Each point is reached from the start by the listed moves, each made once or not at all, plus a little noise. Is the number of moves made odd or even? Then give how often each move was made.

Moves:
(1): [43  9 -3  1 -7 -8]
(2): [-5 57 -6 14 19  9]
(3): [14 -1 42  7 15 -3]
Start: [  2  -6 -15  -1 -24  22]
Points:
[ 47   2 -17   0 -28  15] -> odd (1, 0, 0)
[56 58 17 20  3 20] -> odd (1, 1, 1)
[ 37  60 -25  11 -10  24] -> even (1, 1, 0)

Moves:
(1): [21  0  4  0  2  4  1  0  1  0  0  1  0  1  4]
(2): [ 6 22 -2  1 -3  3  0 -5  4  2  0 -4  3  4 -3]
(3): [ -5   9  35  -7   0   8  -1   1   6  -6  -4 -10  -2 -10   2]
(4): [ 0 -1  5 21 -5  2 -3  2 -2 -2 -1 -6  3  4  0]
(5): [-2  0 -6 10 24  2  6 -2  2  6 -5 -3 -2  0 -6]
(6): [-5 -6 -7 -5 -4 29  3  9  6 -3  8 -2  8 -2 -4]
(7): [ 1 -1 -3  3 -9 -4 30 -1  2  4  0  0 -3 -9  5]
(8): [-3  7  2  4  4 -7  0 37  3 -2 -2 -5 -2  1 -6]
(9): [ 2 -7  0  1 -4 -7 -5 -1 31  0  1  4  0  2  1]
(10): [ 4 -1  4  1 -4 -1 -2  3 -2 24 -9 -2 -2 -4  0]
(11): [ -3  -3   4   2   3  -3  -4   3  -2   8  22  -1  -2 -10   4]
(12): [-4  4  6  4  3  4 -6 -1 -1  1  1 22  1  3  7]
Start: [  1  -5  16  -4  10  23  14  -4   1 -18   1  16   8  -6   0]
Points:
[  4  -2  58  -3   4  46  32  43  45 -15  26  25   7 -29  12] -> even (1, 0, 1, 0, 0, 1, 1, 1, 1, 0, 1, 1)
[ 17  14  24  41  24  15  34  29  37  -2  18  26   4 -10   7] -> odd (1, 1, 0, 1, 1, 0, 1, 1, 1, 0, 1, 1)
[ 11   1  50   3  38  33  16  -1   8  -8  13   4   3 -23   3] -> even (1, 0, 1, 0, 1, 0, 0, 0, 0, 0, 1, 0)
[ 26  20  25   7   4  17  40  33   6  19  11   5   1 -21   4] -> even (1, 1, 0, 0, 0, 0, 1, 1, 0, 1, 1, 0)
[ 22  -6  60  14 -12  24  33  -2  36   3 -13   5   6 -19  11] -> even (1, 0, 1, 1, 0, 0, 1, 0, 1, 1, 0, 0)
[-16  13  53  13  36  22  38  33  13  -7  14  18  -3 -31   7] -> even (0, 0, 1, 0, 1, 0, 1, 1, 0, 0, 1, 1)

Moves:
(1): [ 30  -6   2   0  13   2  -7  -2   6   2   1   4   8  -4   1  -1   3  -1
   3  -7  12  -1 -19   0   2]
(2): [ 1 15 -5  0  1  2 -6 10 -9  4  0  7  6 -1  4 -2  1  3 10 -9  2  5 -7  1
 -1]
(3): [-4  0 16  2 -1 -7 -5 -1  0 -8 10  0 -6 -7 16  7  5 -7 -1  5  0  0 -4 14
 -7]
(4): [  2  -4  -6  23  -5  -4  -4  -5 -11  -1   0   8 -13   7   6   2 -12  -3
  -1   3   8  -1  11  -8  -5]
(5): [-12  10   7   0  26  14  -4 -13  -2  -7  -1  -3  -6   4   2   2  -3   1
   0   9   0   7   3  -6   7]
(6): [ 4  3 -4 -3  1 16 -1  1  3 -2  0  0  1  2  5 -3 -1  0  1  1 -1  0 10 14
 -2]
(7): [ -1   7   5  11  -2  -3  27   4   0   6   0  -7  -3  -3   2  -6 -13 -11
  -5  -5   7   2 -14   9   4]
(8): [  7  -4  13   2   1   7   5  28   0   5  -9 -14   2  17   8   8 -12   3
   5  10   0   3   6  -6  -3]
(9): [-6 -3  8  7 -4 -4 -5  5 18  3 -6  1  5 -8  1  4 -8 -3 -1 -7  2  0  5 -1
  9]
(10): [ -3   0  15   9   0  -4  -8  -5 -12  22  -9 -16 -12  -2   9  -3  10  18
  -3 -20   6 -13  11   6  -3]
(11): [ 0 -2 -9  8  4  1 -2  2  8 13 24 -2  0  3 -8 20  8  9  7  2 -3  1  1  4
 -3]
(12): [ -6  -2   4  -3   1   1   0   8  -2  12   6  23  -2  16  -4  11  10  -7
  -3 -17  -6  -7   7  -6  -5]
(13): [-5 -5  1 11 -1  0  1  1 -3  3  1  3 18  0 -1  5 11 -5  3  5  4  3  0 -6
 -6]
(14): [-1  3  9  0 -7  0 -1 -6  7 -4  0 -3 -1 17 -6  7  4  4  1 -4 10 -1 -5  1
 -2]
(15): [ -3  -4 -13  -2  -4   2   1  -2  10   0   6  -2   0   4  27   3  -4   4
  -6 -13  -8  -3  -3  -5  -7]
(16): [  6   4  -6 -10  -3   6   4  -2  -3   1 -18  -3  -2  -5  -1  27  -3  -5
   6   0   4  -4   6  -3  -2]
(17): [ 3  4 -6  6  6 -4  8 10  2 -4 -9  1 -7 -6  6  2 14  1 -1 -4  2 -6 -2 -3
  2]
(18): [ 11  11  12  -1   3  -8  13  -9   2   1 -11   6   2 -11   2  -8  -5  27
 -12   0  -3   7  10   1  -3]
(19): [ -4  -2   0  -2  -1  -4   7  -8   2  -2 -10   1  -1   1   0  -9  -5   5
  17   1 -11   1  -3   2  -6]
(20): [-1  6  1 -8 -3 -4  2 -1  2 13 -8  3 -6  6  6 -3  3  0  1 17  8 -8 -6  3
  0]
(21): [-7 -6  0 -1  4  3  3  7 -4 -1  6  7 -1 -9  6  0  0 10  6 -2 14 -6 -1 -1
 -5]
(22): [  5 -10  -2  -1 -11   5  -1  -3   1  10   7   5 -13   4   6  -1   7  -8
  -4  -3  -5  22  -4  -8  11]
(23): [  2   3  -6 -13   5 -16   3  -6  -2  -2   1  -6   5   2   6  -2   4  -1
   1  -3  10   6  16   5   7]
(24): [ -9 -13 -11   4  12  -1 -16  10  -2   6 -16   5   8   4  -4   0  -3  -4
 -19  -2   5  16  -9  27  -3]
Start: [ -4   0   9   0  -2  13  -7  -8  12 -12  21  11   4 -22   4  -3  -1  23
  -4   4   6 -12   7  16   0]
Points:
[-20   8   8  -8  27  31 -10 -12   9  21  10  52  -6   1   1  45   9  57
   4 -23  15  29   3  28 -11] -> odd (0, 1, 0, 0, 1, 0, 0, 0, 0, 0, 1, 1, 0, 1, 0, 1, 0, 1, 1, 0, 1, 1, 0, 1)
[ 23   5  30  -3  -4   3 -25 -17  23  44 -47  20  -1 -21  22   9   3  57
  -5 -30  37  12 -13  44   5] -> odd (1, 1, 0, 0, 0, 0, 0, 0, 1, 1, 0, 0, 0, 1, 0, 1, 0, 1, 1, 1, 0, 1, 0, 1)
[ -2 -11  21 -14  28  12 -35 -16  38  17   4  39   0  18  12  14  16   5
 -27 -13  45  22  -7  31  29] -> odd (1, 0, 0, 0, 1, 0, 0, 0, 1, 0, 0, 1, 0, 1, 0, 0, 0, 0, 0, 1, 0, 1, 1, 1)
[ 25 -24  14 -22 -12  13   1   2  44  -2  -2  -1   6  -3  53  33 -16  31
  24 -23  36   4   5   1   5] -> even (1, 0, 0, 0, 0, 0, 0, 1, 1, 0, 0, 0, 0, 1, 1, 1, 0, 0, 1, 0, 1, 1, 1, 0)
[ -8   2  39  18  31  -5 -38 -16  20  22 -18  12   4 -13  47   1  41  27
   3 -19  52  19 -19  50  12] -> even (1, 1, 1, 0, 1, 0, 0, 0, 1, 1, 0, 0, 1, 1, 0, 0, 1, 0, 1, 1, 0, 1, 1, 1)
[ 15   7  31  16  60  12  13  39  11  22  30  33  -1 -18  46  29  15  38
 -17 -22  44  38 -12  48   2] -> even (1, 1, 1, 0, 1, 0, 1, 1, 0, 0, 1, 1, 0, 0, 0, 0, 1, 1, 0, 0, 1, 1, 1, 1)

Moves:
(1): [ -1  -1   0   2  -1  -4   3   6  -5  -3  -3  -4   3   2  -1   0   5  -5
 -11  -2  -2   2   2   0]
(2): [ 0 -1  1  4  5 -4  2  2  1 -2 -2  0 -1  4  0 -5 -1  1 -2 10 -2  3  3 -5]
(3): [ 1 -8 12  2  3 -6  0 -5 -3  5 -4  1  6 -5 -7 -5  4  5  1  7 -6  8 -4  2]
(4): [  0   0   1   5   2   2   2   4 -10   9   9   4   2  -2  -3  -2   3  -9
   2   7   1   0  -5   3]
(5): [ -6   8   3  -1  16 -11  -2  -2  -3  -5  -4   5 -10   8  -3   4   2  -2
  -4  -4   5   2  -6   1]
(6): [  2  -4   7  -4   6   4   6   2   2   8  -4   2 -10  -9  -4 -10  -1  -5
  -3  -7   7  10  10  -5]
(7): [ 6  4 -3 -5  3  1  8  2 -8 -2  0  2 -4 13  1  5  2  0  7 -7 -3 -1 -4  4]
(8): [  7   0   2  -4   4   0   1   7   6  -2  -5   2   6   3   4 -10   0   5
   1   9   0  -2 -14   6]
(9): [-4 -8 -4  8 11 -3 -5  4  1  0  5  2 -4 -4 13  4 -4  0 -2  0 -4  0 -3  0]
(10): [-6 -2 -8  2  0 -7 -5 -9  7  1  3  0 -6 -1 -4 -6  4  7  3 -2 -6 -3 -7  1]
(11): [-2  5  9  4  5  2  5  3 -4  0  7  2  2 -3 -3 -4 -5 -3  2 -5 -3  7  1 -2]
(12): [ 2  0 -4 -2  6  7 -1  0 -2  0 -3  7  3 -1  9 -2  2 -2 -5  1 -1  0  7  0]
(13): [ 1  1 -4 -1  4  2 -2  0 -9  3  2 -1  1  4  1  2 -5  5 -3 -4  0  7 -5  1]
(14): [-1 -1  4  2 -4 -2  4 -3  3 -1 -1  1 -4  7 -2  1  1 -1 -7  6  5 -2 -1  5]
(15): [ 1  8  0 -5 -5  1 10  0 -4  9  4  0  0  0  9  6  6  3  0  4  4  0 -5  3]
(16): [ 3  3  5  6 -5 -5 -9 -1  3 10  9  3 -5  2 -6 10  3  5 -3 -1  2 -5  7  1]
(17): [-7  0  1  5 -1  4  5  5  6  5 -5  3  6  7 -3  2  6  2 10 -1  0  1  3 -5]
(18): [  6  -1  -2   5  -5  -1  -6  -4  -6 -16  -9  -2   2  -1   0  -4   1  11
   7 -13   3  -2  -2  -8]
(19): [ 0 -8 -3 -6 -3  0 -5 -4  2 -6  5 -5  8  3  3 -2  7  6  3 -1  2  2  0 -5]
(20): [ 3 -2  3  0  8  7  1 -4  4  0 -1 -5 -2 -1 -1 -1 -2  4 -6  7  0 -5 -4 -3]
(21): [  7   5   2  -7   3  -2   5 -10   0   3   0  -2   1   4   0  -2  -5   0
  -1  -2   5  -7   1   5]
(22): [ 1  0  1 -2  2 -4  2  2 -1 -5  1  2 -3 -5 -8  2 -1  2 -4 -6  4  4  6  1]
(23): [-3  1  2  2 12  3  0  4 -2  5 -2 -8 -4  5 11 -2 -4  3  5  1 -1  1  6  5]
(24): [ 7  5 -4  5 -1 -1  0 -5  1 -2  3 -6  3 -5 -3 -2  5 -3  3  3  0  7 -6  8]
Start: [ 3 -7  3  4 -4  9  1  7  6 -5  7 -3 -1  1  0 -2 -2 -1  2 -3  0 -9  2  7]
Points:
[  1 -10  -5  23  49 -10 -10  15  -5 -20  -2  11 -16   7  19 -24   1  16
   3   0  -2  -6 -12  11] -> even (0, 1, 0, 1, 1, 0, 0, 1, 1, 1, 0, 1, 0, 0, 0, 0, 0, 1, 0, 0, 0, 1, 1, 0)
[ 16  10  37  24  18 -17  19  -8   3  17   8  11  -7   9 -25 -30  20  17
   9   9  15   8 -22  16] -> odd (0, 1, 1, 1, 1, 1, 0, 1, 0, 1, 1, 0, 0, 1, 1, 1, 1, 1, 0, 0, 1, 0, 0, 1)
[ 13 -13  13   7  23   1  10   2   8  -9  21  -7  -4 -14  -4 -20  -7  -3
  -3 -10   9  17  14   3] -> even (0, 1, 0, 0, 0, 1, 0, 0, 1, 0, 1, 0, 0, 0, 0, 0, 0, 0, 1, 0, 1, 1, 0, 1)
[  1 -13  24   8  60  -8   8   8   3   7  -4   5 -14   2  15 -35  -3   5
 -13  -6  -5   9  -4  20] -> odd (1, 0, 1, 0, 1, 1, 0, 1, 1, 1, 1, 1, 0, 0, 0, 0, 0, 0, 0, 0, 1, 0, 1, 0)
[ 15   3  19   6  19 -17   2  -9  -1   1  -8   1  -9  24  11 -12  17  30
 -13   3   9 -17 -13  28] -> even (1, 0, 1, 0, 1, 0, 0, 1, 0, 1, 0, 1, 0, 1, 1, 1, 0, 1, 0, 0, 1, 0, 1, 0)
[ 16 -17  28   8   9   3  12  19   1   2  11  10   3   2  -1  -9  15  31
  19 -24   6  14  -3  -3] -> even (0, 0, 1, 0, 0, 1, 1, 1, 1, 0, 1, 0, 0, 0, 1, 1, 1, 1, 1, 0, 0, 1, 0, 0)
[  7  -6  10  12  14  -9  19   3  -9  -8   7  -2  -6   5  -2  -4  22  -1
  -7 -20  30   7  -4   8] -> odd (1, 0, 0, 1, 1, 1, 0, 0, 1, 0, 0, 0, 0, 1, 1, 0, 1, 1, 1, 0, 1, 1, 0, 1)

Moves:
(1): [14  2 16 -5  2 -8  8 -6  4 -4  0  3 -1 -1 -1 13  8  7  0  2 -5  6 -7 -6]
(2): [-3 11 -1 -5  2 11  0 -3 -8 -3  6  3 -3  7  6  7 -9 -4  5  0 -6 -7 -4  0]
(3): [ -5  -8   9   2   3  -6  -4   4   3   8  12  -4  -7  -7  -8   3  -2  -2
 -11  -9  -1  -4  -9 -10]
(4): [  4  10  -1   9   3   4  10   1  10   1  12  -1   4  -3  11  -1   5  -8
   3 -13  -1  -4   0  -8]
(5): [ -4 -12  -5   5   7  -1   8   2   3  -3   7   8  -2   9   1  -5   1  11
   2 -15   4  13 -16   2]
(6): [ -4 -12   5   2  -1   7   2  -8   3  -4  -4   6   1   3   5   5  -5  -1
  -6   0  -6  -2  19   2]
(7): [ -7   5   2  -4   9   2  23  13  -2  10 -10  -5   0   5   0  -1   0   6
 -10  -4  -8  -5  14   2]
(8): [  5   2   7   2   2   6  -9  14   9   8   3   3  -6   6   3   9   4 -13
 -13   6   6   8   2   9]
(9): [-14   3   6 -18  -1  -1   5  -3   7  -8  -7   5  -1  -9   4 -14   2  -6
  -1  -3   1   2   7   2]
(10): [  5   1  -4  -2  15   7  -4   1  10  15   2  -2  -9 -15   4   3   8   4
   0   5 -14   7   0  -1]
(11): [-2 -5  0 -6 -9  1 10  6  2  6 10 -3 -7 -6  1  2 -1  0  6  1  0 -9  1  5]
(12): [ -3   2   9   3  -6  -3 -11  -4 -14  13   8  18  -7  -8   8   2   7   6
   2   3  10 -12   9   0]
(13): [-4 -1  0 -3 -3  8  3  1 -6 -1  4  3 13  3 -8  9  3 -7  4  8  0  3  5 -9]
(14): [-1  2 -9  4 -1 -4  3 -3  9 13 -3  7 -5 14  0  7  5 -2 -2  3 -9 -2  0 -6]
(15): [-1 -4  3 -2  5 -9 -3 -1 -1  6  7 -3  1 -1 16 -1 -1 -4  9  0 -5  3  4 -2]
(16): [-11   0   4   6  -9   4   4   0   3  -3  -3  -5  -4  -3  -2  13   2   2
  -2  -5  10   4  -4  -5]
(17): [ -2   0  13   3   5  10   4   5  -4  -4   3  -8 -10   1  -3  -3  13   1
   5   7  -9  -7   2  -5]
(18): [-8  1  4  1  5 -4 -6 -2  9 -6 -3 -1 20  5  2 -2 -1 14 -3  9 -3  1 -2 -2]
(19): [  0   2  18   8  -1   6  -3   5   7   2  -8   5   4  -2 -15   2   5   4
  11  -8 -11   4  -2   3]
(20): [ -5  -2   2  14  10  -1  18   7   3  -3   3   0  -6  -8   3  -5 -12  -2
   3  22 -10   4  -3  -8]
(21): [  7  -4   6  -9  -1   9   5 -11  12  21   4 -13 -12  -4   5  -9  -8  -8
  13  -1  19  -5   1  -6]
(22): [-4  2  5  1  0  1  3 -9 -7 14 11 -4 -8 -2 -5 -9  0  1 -2 -5 -4  8  8 12]
(23): [-2  1 -2  2 12 -3  1 -3  5 -7  2  1 -8  3 -8  4 -4 -5  3  3 11 -3 17  6]
(24): [ -5  -4   8   1   2   2   6 -22  -9   7  -6   0   5  -6  -6   7  10 -16
  10  -6   3  -9  -6  19]
Start: [  2  -3 -14  -9  17   5  -5   5 -21 -13 -17   8   7   3   9  -1  -8   1
   8  16  10  24  -3   6]
Points:
[-40   4  35  13  38  38  50  24 -32  22  28   9 -33 -10   6  45  10 -40
  13  31  15 -18  24   3] -> odd (0, 1, 1, 1, 0, 0, 1, 1, 0, 0, 1, 1, 1, 0, 0, 1, 1, 0, 0, 1, 0, 0, 1, 1)
[-21  -6  43 -22  35   6   4 -20   6  20  -6   3  -1 -27  -1  18  20  -9
 -12   9   4  46 -15  24] -> odd (1, 0, 1, 0, 0, 0, 0, 1, 1, 1, 0, 0, 0, 0, 0, 1, 0, 1, 0, 0, 0, 1, 0, 1)
[ -4 -19  27 -31  27  15  40 -15   7  41 -17   1  16  23  28  38   5 -22
  19  36   5  16  24  14] -> odd (1, 0, 0, 0, 0, 1, 1, 1, 0, 0, 1, 0, 1, 1, 1, 0, 0, 1, 0, 0, 1, 0, 0, 1)
[-32 -19  -3 -14  38   7  28 -20  13   9 -27  18   4 -20  24   0   0  -9
  16  48 -30  15  14  16] -> even (0, 0, 0, 0, 0, 1, 0, 0, 1, 1, 1, 0, 0, 1, 0, 0, 0, 1, 0, 1, 0, 0, 0, 1)
[-14   2  16 -16  40  16  49 -12  14  24  24  19 -36 -21  30   8 -12  -9
   3  18 -40  26   9  -8] -> odd (1, 1, 1, 1, 0, 1, 0, 0, 1, 1, 1, 0, 0, 1, 0, 0, 0, 0, 0, 1, 0, 1, 0, 0)
[-23   6  43 -10  41  60  40 -24 -13  26  -8  -8  19  11   4   4   4 -16
  41   4 -13   2  31  14] -> odd (0, 1, 0, 1, 0, 1, 1, 0, 0, 0, 0, 0, 1, 0, 0, 0, 1, 1, 1, 0, 1, 1, 0, 1)
[-13 -12  26 -47  21  22  22 -42  -1  -4 -15   6   9  -5  26   9 -12 -14
  30  20  12   1   5  19] -> even (1, 1, 0, 0, 0, 1, 0, 0, 1, 0, 1, 0, 0, 0, 0, 0, 0, 1, 0, 0, 1, 0, 0, 1)
